Rows are points. Any point is a mix of the corners, with weights that add up to 1. It lies inside the corners' shape when no weight is negative. Is each point inside? If not, which corners have a negative weight?
In the rows, zero is written as 128.

Corners:
(1): [107 158]
(2): [110 176]
(3): [186  84]
Points:
[163 101] -> outside (2)
[172  99] -> inside
[111 154] -> outside (2)
[142 135] -> inside
[130 151] -> inside
[179  92] -> inside
[114 152] -> inside

Corners:
(1): [172 143 177 113]
(2): [ 90  93 126  92]
(3): [ 71 168  79 124]
(4): [163 125 149 152]
(5): [ 58 188  95 144]
Points:
[ 79 152  99 121] -> inside
[ 81 154 112 126] -> inside
[122 138 136 113] -> inside
[ 81 154  97 131] -> outside (1)
[106 113 130 109] -> inside

Corners:
(1): [145 122  88 150 143 128 150 107]
(2): [213 154 101 240 149 151 151  97]
(3): [ 98 197 112 110 182 136 149 174]
(4): [146 161  98 110 162 141 122  93]
(5): [134 150 131 131 166 114 119 153]
(6): [126 141 117 163 169 131 111 100]
(7): [111 113 134 114  81 184 135 168]
(8): [107 151 141 105 158 121 190 117]
(9): [ 98 134 122 153  21 151 188 178]
Points:
[106 139 114 100 101 161 140 174] -> outside (2, 6, 8)
[113 132 109 116  89 155 147 161] -> outside (2, 6, 8)
[117 147 107 117 136 138 154 126] -> outside (2, 5)
[139 111 108 176  71 153 151 146] -> outside (3, 4, 8)

Corners:
(1): [165 142 148  64 134 148 157 113 150 108 186]
(2): [ 53  78  68 152  65  99 204  74 140 105  75]
(3): [116  80  98 115 172 106 201 103 134 162 147]
(4): [ 88 113 147 111 132 118 118  91 156 126 154]
(5): [152 165 150 193  93  79 160 193  92 131  97]
(6): [189 170 175 138 108 177 168 151  68 173 109]
(7): [151 205 100 100 158 163  92 155 132 160 110]
(8): [155 110  72 183  60 146 114 202 121 171  83]
(9): [114 112 158 104 189 133 133 118 129 114  72]
(10): [139 128 134  58 204 142  99 101 212 189 114]
(11): [137 171 103 191 149 174 116 205 162 175 105]
(12): [103 144 199  58 130  94 119 199 109 109 113]
Points:
[128 115 110 123 142 124 157 133 136 154 122] -> inside
[150 143 117 121 146 149 147 137 140 145 124] -> outside (4, 12)
[119 124 125 105 137 127 142 117 154 141 117] -> inside
[131 126 110 138 122 138 146 135 138 143 110] -> outside (12)
[136 174 144 118 130 142 125 153 132 145 122] -> outside (3, 8, 9)
[ 98 117 102 144 109 125 160 121 143 132 100] -> inside
[140 128 142 145 130 120 160 157 117 139 131] -> outside (2, 7, 10)
[135 124 140 122 131 128 151 138 131 149 115] -> outside (7)

Corners:
(1): [125 165  88 135 149 102  27 149 176 149 142 144 107 153]
(2): [ 81 173 158 183  93  75  91 144 158 129  93 128 135 131]
(3): [100 128 128 137 118 108 170 174 124 182 145 114 127 103]
(4): [141  98 176 130 127 110 123 144 134 107 151 146 164 112]
(5): [154  92  84 106 129 114 151 106 130 154 150 104 124 146]
(6): [122 140 107 171 130 119 118 176 123 121 132 158 109 111]
(7): [136 152 124 110 127 127 158 152 161 127 161 143 146 105]
(8): [149 147  81 100 112  98 155 129  81 151 174 110 104 158]
(9): [112 120 133 129 163 144 123 148 119 152 131 118 103 178]
(10): [142 117 123 102  93 148  94 132 118 154  70 105 127 164]
(11): [161 105 167 184  97  65 152 175 150  97 126 136 145 147]
(12): [154 101 136  87 124 103 116 117 147 109  90 166 114 117]
(13): [148 168 144 124 138 125 103 145 186  94  99  91 125 127]
(14): [137 126 249 101  87 157 158 145 120 124 120 115  98 149]
(15): [121  84 143 114 141 154 158 186 132  85 166 132 135 131]
Points:
[138 122 137 130 121 115 118 149 138 122 120 128 123 138] -> outside (7)
[137 125 151 125 118 122 141 148 135 122 126 121 124 136] -> outside (1)
[140 125 136 127 117 116 119 143 136 122 121 126 127 143] -> outside (3)
[134 136 117 127 120 104 111 136 124 143 136 133 114 153] -> outside (3, 13, 15)

Corners:
(1): [114 145 122 130  98  77 149  87 102  83 145 122 140 130 153 127 133  94
 109 156]
(2): [112 216  91 145 134  57 175  96 160  93 214 172 190 148  40 123 195 145
 172 129]
(3): [102 178 111 168 122 112 108 126 181  83 112 112 150 143 133 144 119 128
 104 141]
(4): [135  56 151  82 158 151 118 101 102 193 101 142  99  59 119  97  96 116
 123 206]
(5): [148  85 137 141 100 147 126 122  82  50 204 143 152 195  71  69  83  98
  88  48]
(6): [159 125 126 110 121 152 144  87 141 146 128 154 178 121  70 109 117 108
 143  79]
(7): [171 189 130 124 151 117 125 165 141 249  86 129 111 125 148 124 154  96
  72 101]
(8): [ 84 123 132 105 132  91  87 139 113 117 104 141 138  72 162  99 175  97
 140  97]
(9): [125 196 136 100 126  68 125 165 133 120  64 117  62 159  60 123 171 132
  87 130]
(10): [129 168 103 112 149 126 161 176 138 151 130 107 173 111 165 158 139  51
  77 142]
(11): [111 100 147 147 114 153 120 141  84 142 193 133 193 126 137 155 111  70
 141 165]
(12): [131 148 131  99 113 123 108 147  88 120 146 122 126 102 112 116 156 151
  98 103]
(13): [121  98 211  56 151 122  81  84  75  68  92 142  59 137 118  79  51 163
  62 147]
(14): [176  44 154  97 159 178  98  76 134 152 145 134 124 161  88 145 134 106
 152 145]
(15): [140  98 138  94 127 136  95 134 112 138 167 110 172 134 110 117 101 102
 157 138]
(16): [158  80 171 107 143 201 137 170  96 168 132 106  95 117 178 128  93  82
 131 143]
(17): [108  62 144 157 149 140 154 109 159 153 139  80 185  99 131 161 134  73
 143 180]
(18): [139 119 114 115 159  98 116 119 158 173 124 144  74  99 133 137  97 148
 160 100]
(19): [158 166 128 102 183 149 120 163 129 155  39 147 232 149  94 132 161 141
 131 138]
(20): [ 90 131 141  88 148 148 119 147  69 182 154 116 123 119 179 117 132 111
 165 128]
(21): [157 160 156 105 189 142  69 180  53  93  62 107  98 134 149 109 147  93
  77  96]
Points:
[135 125 140 112 135 130 122 128 115 138 135 125 129 132 121 122 133  99
 112 128] -> outside (18, 19)
[114 121 148 102 113 128 115 105 106  86 163 133 134 146 114 112 108 120
 119 128] -> outside (4, 7, 17, 18, 19, 21)
[128 120 141 120 130 131 122 131 105 129 142 129 145 130 123 126 121 101
 121 138] -> inside
[116 150 122 132 122 109 136 139 124 130 135 118 144 123 135 124 139  84
 116 131] -> outside (12, 13, 14, 18, 19)
[137 153 107 142 128 125 150 125 159 148 143 130 172 132 126 139 151 109
 132 104] -> outside (4, 9, 11, 13, 15, 21)
[133 143 128 116 139 121 127 142 114 142 118 121 144 126 131 121 150  99
 113 136] -> outside (6, 11, 13, 18)
[134 129 133 124 137 127 123 134 116 130 132 127 153 117 129 120 125 102
 111 124] -> outside (9, 14, 20)
[129 140 131 114 136 124 127 129 118 137 139 130 144 124 116 122 138 115
 126 123] -> inside
[142 163 144 122 159 132 119 139 120 155 116 130 126 143 112 133 145 129
 125 120] -> outside (1, 4, 5, 8, 10, 15)

Corners:
(1): [137 117  96 154 120 106 156 131 176 110 146 130  71  98 121 147 143 121
  97 100]
(2): [ 93 144 167 186 157 120 146  95 173 133 149  87  98 161 143 106 125 175
  87  91]
(3): [156 142 171 136 133 156 143 134 192 137 118 134  69 131 142 128 128 161
 148 132]
(4): [139 167 148 132  84 140 171 130 179 168 118 151  88 115 123 157 169 147
 135 106]
(5): [128  46 150 189 107 152 117 103 152 100 125 107 117 151 118 127 144 146
  94 116]
(6): [148 125 122 116 111 133 128 156 150 132 108 151 102 162 153 129 116 178
 125 144]
(7): [ 94  92 127 127 108 154 122 135  64 117 127 167 188 141 113 171  95  88
 186 145]
(8): [ 84 104 142  83 171 142  78  97  38 166 151 183 211 152 143 155  37 129
  97  79]
(9): [139 126 102 173 161 139 128 118 143 129 128 138 111  90 112 111 135 162
 121 105]
(10): [120 156 140 100 168 141 145 141 128 103 159 109  99 143 137 121 116 181
  92 146]
(11): [179 108 130 155 126 143 124 156 192 102 126 141 132 155 138 125 162 152
 129 171]
(12): [ 84 106 173  49 161  93 117 137   7  98 158 207 177 185 101 144  53  89
 115  57]
(13): [105  79 116 106 130 183 142 135  62 132 126 153 160 122 167 153 138  76
 217 165]
(14): [139 127 174  98 178 121  64 130  18  98 139 198 174  92 140 144  54 119
 117  88]
(15): [119 132 156 167  99 139 141  87 189 167 145 136  85 154 129 111 129 173
 116 126]
(16): [182 116 123 134 100 127 146 102 139 123  95 142 105 155 112 148 146 138
 131 115]
(17): [167 103 124  69 102 173 105 116  87  74  94 144 161 140 143 122 137  94
 197 124]
(18): [139  89 124 142 126 118 141 133 146 146 117 117 147 125 132 118 117 144
 123 149]
(19): [ 96  93  52  74 142 162 109 105  79  99  87 123 136 110 134 127 171  42
 171 153]
(20): [164 135  82 124 115 154 117 113 149 165 134  80 106 171 118 108 161 147
  95 110]
(21): [157 126  87 133 127 154 162 173 122 128 104 178 189 111 143 148 115  70
 113 162]
Points:
[144 121 120 138 121 149 135 129 145 125 119 129 117 127 133 130 144 133
 138 139] -> outside (8, 12)
[120 113 126 131 118 138 143 120 117 144 135 138 136 145 129 137 118 135
 126 115] -> outside (3, 11, 14, 19)
[127 118 128 130 132 141 127 121 126 128 131 140 121 136 130 134 127 132
 122 120] -> outside (17, 18)
[140 118 127 134 125 141 137 131 141 125 124 136 121 133 132 130 136 135
 134 134] -> outside (8)
[141 123 130 132 135 121 131 129 132 129 133 140 135 144 126 123 114 145
  93 110] -> outside (3, 7, 13, 19)
[136 106 119 136 103 152 133 108 157 136 118 101 120 167 136 123 158 152
 138 146] -> outside (1, 3, 9, 12, 14, 21)
[126 127 137 130 129 138 132 119 131 138 129 142 128 136 132 136 124 139
 123 112] -> inside
[130 110 117 120 134 143 131 134 117 120 122 141 143 135 131 142 131 104
 128 136] -> outside (6, 9, 15, 17)

Corners:
(1): [ 80 102 166 134 113  35 107 143 123 151  93 140 125 144 141  99 150 183
  94  53]
(2): [181  85 109 131 137 141 145 117  98 141  99 127  96  55 139 152  92  93
 104 166]
(3): [151 161  96 109 157 195  82 166 214 104 118 141 181  25 175 112 126 149
 209 155]
(4): [151 173 103 190 181 162 157  99 140 168 107 108  97 104 103 150 140  96
  78 141]
(5): [126 113 102 137 165 166 123 161 163  86 107 175 247  84 159 139 134 112
  96 155]
(6): [141  81 132 139 115  32 112 128 116  95 155 120 120 178 154 101 185 121
 119 100]
(7): [133 104 132 160 157 143 178  95  85 122 118 136  52 126 147 176 100  89
  88  81]
(8): [121 121  75 100 117 186 104 115 178 131 147 163 161  91 129 108 105 119
 114 147]
(9): [187 170 146 168 172 198 180 106  96 184 183  78  67  74 151 133 124 101
  91 164]
(10): [ 93 116 105 110 165 199 139 167 229 163 137 135 180  96 159 159 102 132
 131 165]
(11): [169 101 115 128 126 109 156 104 102 176 150 119 141 120 130 138  73  91
 162 121]
(12): [115 147 104 147 138 159 107 180 169 102 112 179 161  94 221 142  84 126
  85 210]
(13): [126 124 149 135 157 126 157 102 102 159 143  86  82  69 103 149  75  32
 108 112]
(14): [ 70  97  98  93  73  88 108 136  85 127 108  85 152 193 141 137 146 171
 102  75]
(15): [156 174 123 164  86 101 180 127  84 151 169 127  70 111 103 140 159  91
 129 149]
(16): [122 160 110  70 209 168 127 185 170  98 133 171 157 114 140 110 109 154
 159 123]
(17): [ 84  95 216 119 123  72  96 112 112 113 151 118 141 206  79 147 177 190
 129 127]
(18): [138 176  49 120 175 147 107 146 201 147 166 124 134  53 183 178  93 172
 106 127]
(19): [129 116 171  89 111  74 134 131  95 142 139 177 100 181 153 146 155 138
 118  33]
(20): [120 132 178  92 113  12 161  85 132 110 102 117 101 146 173 116 178 149
 121  86]
(21): [ 86 127  61 104 167 142  90 121 144 144 136 157 179 100 161 131 161 124
 130 157]
Points:
[114 137 114 105 143 157 124 141 152 116 142 151 156 107 155 144 129 130
 126 133] -> outside (1, 2, 4, 6, 11)
[123 111 126 136 127 118 131 120 111 145 139 125 124 137 131 147 127 124
 101 119] -> outside (3, 16, 20)
[139 132 117 133 152 138 138 129 130 133 133 126 128 104 146 148 126 119
 116 138] -> outside (1, 8)
[148 125 132 130 134 130 134 117 137 143 139 134 142  98 142 131 132  99
 141 150] -> outside (1, 7, 14, 16, 18)
[131 123 121 129 125 118 125 118 126 134 129 127 128 110 141 134 131 124
 117 124] -> outside (10, 16)
[133 129  96 132 147 150 131 137 138 139 132 130 138  96 146 134 112 112
 117 140] -> outside (17, 19, 20)
[130 153  93 127 166 162 133 133 173 116 132 160 137  88 156 138 124 107
 115 139] -> outside (1, 2, 9, 11, 14, 17)
[115 121 118 119 142 139 114 148 140 119 135 141 147 115 149 135 130 138
 119 133] -> outside (4, 11, 20)

Corners:
(1): [108 160 101 139 135 143 188  91 158 131 154 135 109 190 190 169 116  99
 155 160]
(2): [102  84 189  48 102 114 124 153  94 108 131 188 160  66  88 119 169 162
  87 149]
(3): [141 173  88 119  85 179  92 150 155 115 171 124 102 192 151 108 131  94
  96 130]
(4): [142  91 164  77  67 174  99 183 172 125 167 166 126 104 135 120  74  97
 131 154]
(5): [121  79 170 128 143 130  87 141 182 177 123 186 134 126 188 137 100 140
 168  77]
(6): [116 130 176 159 176 115 170  91 206 199  78 169 177 185 103 153  98 117
 184 108]
(7): [121 148 116  74 135 156  93 111 146 102 198 119 101 151 175 112 111  97
  64 184]
(8): [ 80 109 114 163 151 178 104 119 163 154 108 132 135 164  98 129 140  97
 173 161]
(9): [156 112 156  83 184 106 130 125 160 122 139 115 128  96 194  91 125  91
 127  68]
(10): [169  88 174  98 130 123 109 123 170  71 123 125 159 143 163 184  84  96
 126  72]
(11): [ 85 166 103  93 170 169 184 105  64  84  85 124  93 155  95  94 120 134
 107  92]
(12): [166 122 126 105  97 121 128 109 153  80 136 153 127 186 107 119  72  61
 136 113]
(13): [134 130 157  57 140 156 170 166  77 157 131 183 112  88  79 126 161 194
 144 151]
(14): [140 130 180  83 144  74 137 156  60 128  68 104 148 114  46 106 121 155
 118 138]
(15): [ 95 154  84 146 135 108  79 104  72 149  99  95 154 167  92 145 119  81
 112 147]
(16): [125 143  96 123 143 153  96 168  89  89 178 167 107  89 116  99 140 161
  99 100]
(17): [158 160 132 146 133 159 132 147  65  82 122 130 158 132 170  92  97 152
 118 162]
(18): [157 159 109 153 104 107 103 126 119 136 112  98 119  94  66 113 131 153
  92 108]
(19): [ 90 178  41  79  98 159 133  86  95 158 199  60 161 224 136 158 120 143
  99 151]
(20): [143 109 112 152 159 113 183 157 180 160  92 153 144 119 148 113 163 127
 114 158]
(21): [117  79 151 119 141 199 188 165 138 153 172 196  73 114 141  97 167 172
 151  91]
Points:
[131 113 153 120 136 123 128 138 154 138 122 160 122 130 107 131 132 134
 130 131] -> outside (4, 9, 11, 15, 17, 19)
[126 135 126 101 127 141 138 130 135 130 141 136 126 143 115 124 129 129
 118 126] -> outside (5, 15, 17)
[118 125 129 103 134 138 129 124 136 127 136 134 130 150 132 136 119 111
 123 131] -> outside (17, 18)
[121 129 141 122 141 136 136 125 140 144 121 149 144 146 122 130 119 128
 138 127] -> inside

Corners:
(1): [158  74 186 150 100 139 159 101  80 176 128 113 145 149 131 120 127  83
  95 128]
(2): [ 90  95 195 113 186 152 132 111 105 188  95 137 153 161 146  76 170 116
 113 131]
(3): [124 129  91 163 131 127 135 146 129 216 122 134 138  90 129 144 166 158
  99 109]
(4): [ 65  81 121  93 133 155 183  99 109  93 154 111 138 102 145  86 130 121
 130 172]
(5): [232 173 107 125 175 103  79 149 142 130 139 165 135  69 120 157 157 198
  92  88]
(6): [ 94 113 119  88  96 212 155 136 181 130  75  72 146 119 120 171  71 138
 160 129]
(7): [ 66  76 125 139 128 164 157 126 145 106  87 141 182 161  89 127 116  91
 145 208]
(8): [137 144 152 118 167  99  62 103 207  99 180 123 137  97 122 150 116 203
 140 139]
(9): [134 169  91 110 135 105  82 182 120 149 165 215 100  75 149 182 149 174
 174 110]
(10): [151 116 100 163 181 113  41 199 131 117 148 119 110 105 175 188 141 126
 113  88]
(11): [ 89 119 112 132 141 138 160  91  50 152 157 100 171 179 119  63 126 141
 119 200]
(12): [189  63 145  63 204  61 154  86 168  97 159 125 131 106 139 157 132 149
 200 195]
(13): [168 106  91  95 173  99  62 116 158 118 165 160  91  71  94 158 132 158
 184  73]
(14): [175 136  80 125 138 127  88 156 159 161 146 168 122 108 192 132 118  97
  81  89]
(15): [196 128  70  76 138  93  63 186 120 155 190 185 152 110 130 210 180 147
 115 111]
(16): [129 158 109  68  83  98  89 162 159 137  61 113 150  86  96 193  79 110
 101 109]
(17): [150 138 135 114 102 144 119 156 186  94 142  99 182 126  70 132 128  85
 185 120]
(18): [ 79  76 109 110  73 137 134  77 154  70  79  84 138 174 109 118 159 106
 195 166]
(19): [109  47 128 119 100 132 143 174  83 146 143 131 117 159 153  47 112 145
  62 154]
(20): [ 98  92 149 112 117 170 133 104 129 118 123  98 100 127 102  90 137 109
 107 205]
(21): [ 71  99 139  99 109 156 200  95 170  90  98  95  95 189  76 130 134  99
 157 109]
Points:
[123 123 116 119 121 136 121 129 121 139 117 131 139 128 116 131 143 107
 125 124] -> outside (6, 8, 12, 19)
[140 106 122 113 135 120 116 126 130 130 139 124 132 127 126 123 142 128
 119 129] -> outside (6, 7, 9)
[107 106 118 108 126 133 118 127 165 118 111 119 128 121 124 137 125 123
 149 132] -> outside (1, 5, 11, 15)
[114 100 107 108 110 134 141 136 127 122 118 122 135 131 134 126 102 103
 134 140] -> outside (2, 3, 5, 8, 15, 20)
[120 114 114 111 135 131 117 131 137 127 131 132 133 123 125 130 136 135
 138 140] -> outside (1)
[132 114 122 115 135 121 115 128 137 125 143 132 136 121 124 130 140 130
 133 135] -> outside (6)
[133 103 124 116 137 130 127 126 133 130 139 132 135 127 128 130 137 128
 137 138] -> outside (16)
